Every row gives one point. A path goes straight from each point to the next, and from the last back to the first. The post is the endless flat space through its rows: a point in 2 columns, a line in 3, a plane in 4, and so on, so that a path can go around it. Count how often the path circles the post. Going back the other way cancels.

Post, 2 rows:
[[ 10  -6  -1]
 [-23   0 -23]]
Path:
[[  7  -5 -12]
 [ 20 -28 -13]
 [-60 -14 -33]
 [ 11  -2  14]
 [ 51  -2  30]
 [-22   6 -43]
 [ 20 -26 -20]
 [  6 -28   6]
 [-14  -2   4]
 [-25  11 -19]
 [-14   6 -33]
 [-19   6 -32]
 [-14  -6 -27]
 [-34  -7 -27]
 [ 16 -16  16]
 [-18 -13 -25]
 [-24 -14 -27]
 [ -9 -13   4]
 [ -2 -20  -1]
 [-18   0   9]
 [ 46   6  28]
 [ -7   5 -24]
 [ 22 -14  -2]
 [ 13 -15  10]
 [ 19  -6  15]
 [-46  13 -32]
 [ 16   0  20]
 [  4  12  -9]]
Times around: 4

Post, 10 rows:
[[ -4  -8  13  17   1 -20   6   3 -15  -5  11]
 [ -1   0 -18 -14   8   1 -18   7  -3 -21   8]
 [ -7  21   0  -4  -2  21  12 -24   1  15  -7]
 [  2   7  17   7  -1  28 -14 -24  -3  -8 -18]
 [ 19   5  34  -7   1 -13  -3  13  10   7  -6]
 [ 23   3  -6  -6 -20 -18  -8  25   1  -4  19]
 [ -4  -5   1   0  -5  19  -7  23 -14  -6  -7]
 [ 23   9 -18  12  15   5  -2 -27   7  23 -18]
 [ -4 -38 -23 -10  15  19 -18 -14 -20   2   7]
 [ -8   8 -18   8  11  15  33   5  -7 -26   6]]
Path:
[[-16 -16  24 -15  27  13 -16 -14 -12  -3  -5]
 [ 13 -28   0  11  26   0  -2  16  -5  24  -6]
 [-14 -23 -12 -18  14 -30 -43  33  -7  13  -1]
 [ 29  14   4  -2 -11 -39 -10  26  14   6  -2]
 [  4   2  16 -45   0  30   3   2   3  -6 -10]
 [ 12 -20  -9   1  10   9 -18  -7 -18  33  -2]
 [-17  -9 -47  -1  18  28 -11  12 -19   3  14]
 [  6 -22  31  16  21  28   5   3   6 -20 -25]
 [  3  23 -11   5   3   0 -15  -2   8 -34 -13]
 [ 18   3   4  25 -13  -2  13  34 -26  -5 -13]
 [  4  -6  -2   4  18  60  -8 -24 -22   0 -19]
 [ 16 -12 -30  16  20  23 -11  18  -1  -8   2]
 [  4  -8  21  16 -21  27 -19   2  -5  22 -22]
 [ 10  -1 -33 -10 -15 -13 -11   6  -1  26   8]
 [-17 -27   7 -55   3  10   1  24 -12  -3  18]
 [ 20 -22 -19  35  35   1  25 -18 -24   7   5]
 [ 20  21 -18   4  16  -6 -17  25  -4 -20  11]
 [-10  31 -20 -31   8  19  -2  -2 -12  20  -6]
 [  0  11 -36   8 -11  16  26   2 -10 -37  -2]
 [ -5 -21  -6  -9  27  13 -14 -27   1 -12  -9]
 [-14   2  38  15 -21  15  -2  12 -13 -12  -1]
 [  9   9   7  12   5  35   0 -25  -3 -32   2]
 [-16  12 -18 -26   3  11 -24 -19 -17  30  -1]
 [ 19  16  11 -14   2 -27 -10  13  12  -7   0]
 [ 12  36 -12   9   8 -32  -8 -11  18   2 -15]
 [  5  12  28   5 -11 -23   7  16  16   2  14]
 [  5   1   2  14  14   0 -20  -7  -8  13  -6]]
Times around: 1

Post, 17 rows:
[[  3   1   6 -39   7 -20   0  12  -8 -12 -12   1   4  11  -8 -19 -15 -17]
 [ -1  10  11  -5  -7   2 -10   6  10 -17  19 -12  -1  -3  36 -21  -5   1]
 [ 20  -1  16  -9 -21  -8  12 -14 -10 -18   6  -8   7   0  -9  -3  -2  -2]
 [ 20   5  -1  11   9   7  -2   6  10   1  14 -15  28  -3 -14   6  17  13]
 [  4  10  17  18   5   2  -9   6  -8   6 -11   2  -9   2  11  -5 -18   4]
 [ 20 -11  25   2  -2 -21   0   4  12  11   4   7 -15  34   2   8  17 -16]
 [ -9   9  20   4 -16 -10  -8  -8  21  -5  -2 -17  -8  21  -1  -4 -22 -11]
 [ -7   5  10  19 -17 -15   2   6   0  19   7   2  23  13  28  -8   6  17]
 [ 10  14   9   7 -11  -8  28   1   3  -1 -13  -3 -14   7  -6   8   7 -24]
 [-20   0 -31 -12  -1  -2  13 -16   5  -7 -22   3  10 -21  -6   2  -3   5]
 [ 21   4  13   5 -20  -5  14  -3  23 -13   8   4   3  -7 -21  -7 -14 -14]
 [  6 -12   5  -6 -15   4  20   2  -1  18   3   4  14  13  -8  16  -2   0]
 [-11   9   1   1  24 -10  -7   0  -6  14  19   4  -3  19  -9  13   2 -15]
 [ 26  -6   1   2 -23   6   9  10 -13  15   7  -1  16  23  -4  -5  35   5]
 [ 12  -1  -6   9  19  -1   0 -16  -1   5 -19   1   5   6   6  -3 -11  -6]
 [  2  37 -13  15   5 -12   0 -11  26  -8 -13   9  11  -3  -7   7 -27  10]
 [-12   9  11 -12   3  -1 -18 -15 -16  11 -13   6  20  -7  13 -14 -13 -10]]
Path, 26 rows:
[[-19 -14 -13   1 -22  22  13   9  -2  15   1 -29   2  11 -25   2   0   3]
 [  6  23  39   5 -14  -8   7  40 -17   7   4  -7  -1  14  13 -45  -6 -15]
 [ -9  14  15  -3  15   6 -17  -4  12   7  -8  -6  18   5   1   0   5   5]
 [ 12  -6  19  22 -30 -30   9  -5   5  43  19  13  -3  60 -11  -8  37  -7]
 [  3  -5  23 -20 -21  -1   4  18  18 -12  22 -16 -20   1  11  15 -18   0]
 [ 11   5   3  -6  -5  31  15  19  13  -5 -13 -16   9 -23  21  -3 -25 -16]
 [-10  26 -14 -19 -19 -16  13   1  17 -16  -9  -2  25   6 -20 -12   7 -13]
 [ 26 -15   9 -15  17 -10  11 -26  12 -13  25  27   4   2  -2   4 -25   4]
 [ 17 -11  -6   1  22   2 -10 -24   9   1 -22  -1 -11   3   3  15   5   8]
 [-17  22  -8 -12  -1 -11  -2 -10  -6   4 -31   8   9 -30 -25  22  10 -12]
 [  6  -1   2  -1 -24 -35  27   3  17 -15  13   1  17  16   2   8  -5 -10]
 [ 19  -5   1 -23  18 -24  -5 -12 -14 -25 -11  26  11  -1 -16 -17   6  -5]
 [ 12   7  11   9 -10  26  13   8   5  18   0   2  19  -6   9 -14 -17  17]
 [-11   3   2 -17 -34   2  13   7  -3  18 -11   3   3   7 -13   5   0  -1]
 [ -1  29 -16 -11  18 -10 -27   6   6  -3 -23  -5   6   4 -25  -4 -29 -19]
 [-11   5   9  -8 -10  30 -11   1   0  -5  -8 -20   3  -9  -1   2 -27  -2]
 [  8  19   2  19 -22   0  -2  -3   8  -5  17  -7  13   2 -13  13   2  12]
 [-11   1 -14  -4 -12  -3   7   6  26 -16  -3 -19  13 -14  36 -24 -15  -7]
 [ 29 -10  29  13   5 -16  21   7  -6 -20  24  -8 -18  30  -6   9 -17  -9]
 [ -6  -8 -24 -17 -11   1  12  -4 -12  12  28   4  27  29  11 -10  15  10]
 [  5  17 -16  -5  15 -20   5  11   3 -13  17  -9  -1  26 -10  -5   0  12]
 [-20   7 -18 -39   9 -13  22  23   4   7  10  18  -7  -3  -1   6 -11 -23]
 [ 29   8  -4  -1   5   1  -3  -3 -14  -1   2   1  11  13   6  -1  20 -23]
 [  4  10 -25 -12   7  -1  13 -27 -19 -23  10  35   0 -17  16  16   4  -4]
 [-18  -5  22 -15 -38   1   2  33  -6  16  -4 -16 -21  60  16  -6   5  14]
 [ 10   3   5  -3  13   5 -16 -15  15  10  -1   1  -4   8  13  12  16   0]]
Times around: 4

Post, 17 rows:
[[ 22 -24  31  22  24 -10  -4  25   2 -12  11  -8   7 -18  -1  -1   5   6]
 [ 13   7  11   0 -20  13  13  -2 -29 -10  -6   4 -10   1 -11  -8  11  -3]
 [ 14   6  -9 -19 -16  -7  15  38 -26 -20  22  15  -7  10  12  20   9  -7]
 [ 30  14   3   8  -6  -1   5 -13   6   3  -8  16  -1 -15  -8   1   4  16]
 [  8  13   1  11 -10  15   2 -24   3 -11   6   8 -11  -9   6   1  -5   8]
 [-10   2  16  -6  21  24 -15 -11  16   2   2  -1   4  -4 -13  -1  19  -4]
 [  0 -14  19  -3   3  -1   4   5  -8   5  11  24  -5  19   0   3   0  23]
 [-10 -20 -24  -1 -29  -2  25   7  17   8  -3   3  31  13   3  -3  16  -7]
 [-16  -3   9   8 -21  -9  24  -1  -2  -5   3  23  14  15   1  25  29 -12]
 [ 38 -15 -26  19   4   3   7   7   0  15   4  -3   1  -6   9  18 -11 -25]
 [ -6  -9 -11  34  15  10 -16 -20   1 -11  20  18  12   3   0  13  15  25]
 [ 14  -3   5 -32 -19 -25  -1   9  -5 -21   5 -27 -25 -16 -18  26 -13   8]
 [ 16   2 -30  -8 -12  21   3 -14  -1 -20 -16  15   4   5   5   2   2  -3]
 [ -4   0  15  10 -10 -30  -4  26  10   0  -6 -20  -3  -9 -20 -22  -8  -7]
 [-20 -26  18   1   1  25 -11 -10   1  20 -18  20   1   1   4  18  -1  22]
 [ 11   2   9 -14  -3   5  11  27 -11 -14   9 -19  -7  17 -16   9 -18   0]
 [-15 -15   4  17 -21  -4   3  -4  -4  -7  25  26  32  13 -15  -6   5   1]]
Path, 30 rows:
[[  9   0   0  21  22   4 -27  -9 -18  14   8   0 -34   6  -5  14   0  -9]
 [ 13  14 -23  -2 -12  -5  10  19  11  10 -16  11 -12  18  23 -11 -13   2]
 [ 23 -28 -15  28  -9  -2   2   7 -19  16   7   3  21  -6  -1   4 -33  10]
 [-19   1  -4  -3  11   0  -2  21  -1 -16   7  27  -8  27   5  -6 -19  10]
 [  8   4 -16  13 -14   5  15 -23  10  17 -22  14 -12  14 -12   1 -13 -13]
 [-13 -25 -14  -9 -19   1   4 -13  26 -14  26  10  32  16 -16  15  24  12]
 [  3  -6   8   6 -11   3  -3   2  -2   8   3  -8 -23   8  41  11  -4  15]
 [  4  -9   0  14   5 -32  -4  20 -14  -1  36   6  10  -5  -4  31  16 -12]
 [-17  -8  14  46  -9 -16   5 -28 -10  -2  13 -25   0  -8 -30  21 -13  12]
 [  0 -13 -29  12  -5  12  14 -11  -4 -26  12  12   0  17   2  20  -1  -1]
 [  5  -7  -9  -8  -9  -5   0  21  17   0  12  14  18  20 -21 -20  -2   7]
 [ -6  12  60 -42 -33  14  27 -21  -4  -3 -22  27  -1  31 -32 -22  13  -4]
 [ 12 -28 -12  22   8  25  -9 -10 -21   5   7 -20  12 -18   8  22  14   8]
 [  4   2  10 -34 -19 -19  14   3 -12  -5   8  12  -9   8 -17  28 -13  10]
 [ 11 -10 -21  24 -12 -20  -5 -15   5  -5  -3  19  24   5 -37   2 -15   4]
 [-19  17  20   5   0  32  -6   4  11 -29  20  22  -3 -19   1   4  18  -8]
 [-23 -26  12 -18 -12  36  25 -26  14   7 -21  12  30 -18   1  12  22 -18]
 [  3  16 -36   9  -3   4 -18  -3   9  19  -7  27   8 -20  21   4  17   3]
 [ -2 -13 -10  16  -3  -2  -1  -1  -1 -21   3   1  -7 -21  43  20   8  12]
 [-15 -16   2   5   6  -1  -9 -13 -16 -15 -16  43  11 -10  -7  26  17  12]
 [ -1  12  -3  26  10  34   1   7  -5  27  -8  49  -8  24  19 -36 -12  25]
 [ 23 -11 -21  31 -18  -8  12 -39  12 -16   7  31  22  12 -14  20  14  -5]
 [  2   8  10 -28  -8   2  -6   9  16   4 -29 -22 -24  12  -2  -3   1   8]
 [ -9 -26  26  14   2  -9 -20 -19  -3  -5 -21  -7  10  -5  -6  -4  20  16]
 [ -8  -7  29   8   3 -13 -10   8   9 -15 -36  -1  -8 -33  19  14   5  16]
 [  0   0  10 -46 -22  -2  34  25   0  -3  40  59  27   8  -3 -15  12  14]
 [ -3   6  -9  -5   0 -11 -31 -10  -8 -32  18  18   6 -29 -31  36  36 -11]
 [ 28 -17   6 -13  -6  -3  37 -15  16  17 -14   8 -38   1   3  10 -29  12]
 [ -1  34 -10 -12 -35   7  14  -8 -40 -12  -8  19 -49 -23  11 -10  26 -13]
 [  0 -10 -16  36  13  -6   9  -3  14 -11  -3   7   6  12 -12  42  22  -7]]
Times around: 4

Post:
[[ 18  16  -8   4 -25 -18  21  26  -9 -19  33   3   3  14  13  18  13 -34]
 [ -1 -21  34   9   8  10   4  12 -11  20  -3   6   8  -4  16  -8  -3  -1]
 [  0   3 -13  -8  13  17   8   9  19  21  -1   2   3  -9   2   1   8  -8]
 [  6   5  -8  -2  24   8   1   6  10  -3  29   5  -7   3 -15  -8  -6 -12]
 [  6  -7 -12   3 -31  -2  -4  17   0 -19  23  -5  10  20  11   2  25   4]
 [  7  -2  -6  -1  17  16   7  14   5  12  -2  -3 -14  13 -26  17  -3  10]
 [  5  -6 -17  15   3   7  -6  -4   1  13  -5   3   0  10 -13  10  14 -14]
 [  4   1  31 -12   4  29   9 -12 -32  14 -15  10  23  -5  10 -24  -6  -5]
 [  0 -16  -5 -13  16  18  -9  -2  -2  20   6  11 -21   1 -13   5   8 -14]
 [-15  -7 -17 -10  24  14  -4   6   3  24  -7  -5 -16  13   5  12 -11  -5]
 [ 13   4 -27  -4  -7  13 -18  20  15  14  15   6 -17  -3  -8   8 -13  -3]
 [ -5  10  26 -10   9   5 -20  -4 -24  19  -4   3  16   1  17   0   5  -5]
 [ 17   1  -5  16 -17 -17   5  15 -17 -43  31  15  20  -9  15  20  20 -13]
 [ -7  11  18   6   5  15   5  -6  -6  23 -14  11  -7   3  16  -7  11   5]
 [  8  10 -39   7   2   1   2  38 -12 -15  22   3  -2   7   0   1  21 -14]
 [ 13  -4  18 -15   8  -4  -4   1 -17   1 -11   9  16   5  28 -14   6   3]
 [-10  -2   6 -21  14  13  -4  19   9  12 -18  34  -9  12 -10   2 -12  -4]]
Path:
[[  0   0   7 -17   8  11  -5  18  10  -5  20  12  30   1  -5 -19 -17  -1]
 [ 13 -15  -2 -38  -3  11 -60  12   9  -9  15  43  26 -40  12 -34 -19  10]
 [ 10  -4 -46 -26  -7  -8 -20  23  -5   9  10 -14 -16  15  12  11  26 -40]
 [ -1  -4  14   5  20  13 -29   1  -8 -17 -10  18  19   4  -6   2  -6  11]
 [  1  22   5  37 -20  -1 -14 -16  14  13  48 -19  21   9  13  22  21 -11]
 [-22  -8 -38   1  23  14 -20  43  25  12   7 -13  15   4  25  -4   4  26]
 [  9  14   1   0  21  27  14 -22 -33  22  11 -14   7  10 -15  10  14 -32]
 [ -8  -2 -31  16 -15  27   7  22 -20  33 -10  22  13  -2  34 -10  17 -16]
 [ 11  34 -43 -26  26   1  36   1 -15   3   1  -2  19   4   9 -14  20 -47]
 [  1 -15 -43  -7   6   2 -34   6 -13   9   2  -8  -5  -9   4 -16  10 -32]
 [ 17  11  -7 -12   1 -17   0  22  -9 -46  17  29  17  -8  -5   5  21  -6]
 [ -7  11  -7 -30  21   1 -19  11   3  -5  40   1   5  -1  14 -16 -14  -3]
 [  6 -24  -4  -1  19   4  -2  12  -9   9  10  -2 -10  20 -29  22  -2   4]
 [ 19  24 -23  -4   1 -15  -8   3 -19   2   4  15 -16 -11  10 -15  13 -23]
 [ 10   7  -5   8  16  29 -20 -26 -28   1  10 -19  24 -36   5 -12  22   3]
 [  7 -14   6 -26  21  31 -13  34  20  -4  18   9 -20   1   8 -12 -24  11]
 [  4  22  22  -5 -10  25  -8  -6   1  37   7   4  25   3   8   6  -4 -10]
 [-15   8   0 -30  25  -3 -11   9   5  24  19 -12 -13  39   8  -6 -17  -6]
 [  8 -30  -6  -5   6 -20  -2   1  -3 -24 -23  18   0  25 -22  -6  26  14]
 [-12 -38  12 -13   6   2 -26   5   6  -9  -7   9  14  -3  16  -5  30  -6]
 [  8  12  -7 -35  23  32  17   9  -4 -20  27  15  11 -33   3   5 -15 -19]
 [-10  -7  14 -33  22  18 -18   4  -8   4  -7  31   1  26 -17   0  -8 -28]
 [ 14 -13  -5 -21  -7  27 -32   0 -15  -2   8  -2  -7  -3   3  -1   0   2]
 [ 10   0 -10   5  25   8 -11  39 -29  14   4  19 -31   0  22  -8 -25 -14]
 [ 10  -4   4 -18  25   4   7   0 -31 -12  26   4   2  35 -18  -1   8  10]
 [-12   0  -7  -3  14  33  -4  -4  -4  34 -12   6  -7  -4 -14   5 -23  -1]
 [-16 -24 -20   1  -8  24  10  14  17  18  25 -10 -20  -9  -6  -5 -12 -18]
 [-14  15 -34   6 -10   0 -18   9 -17  33  20  21 -35  -3   6  20  18 -42]]
Times around: 3
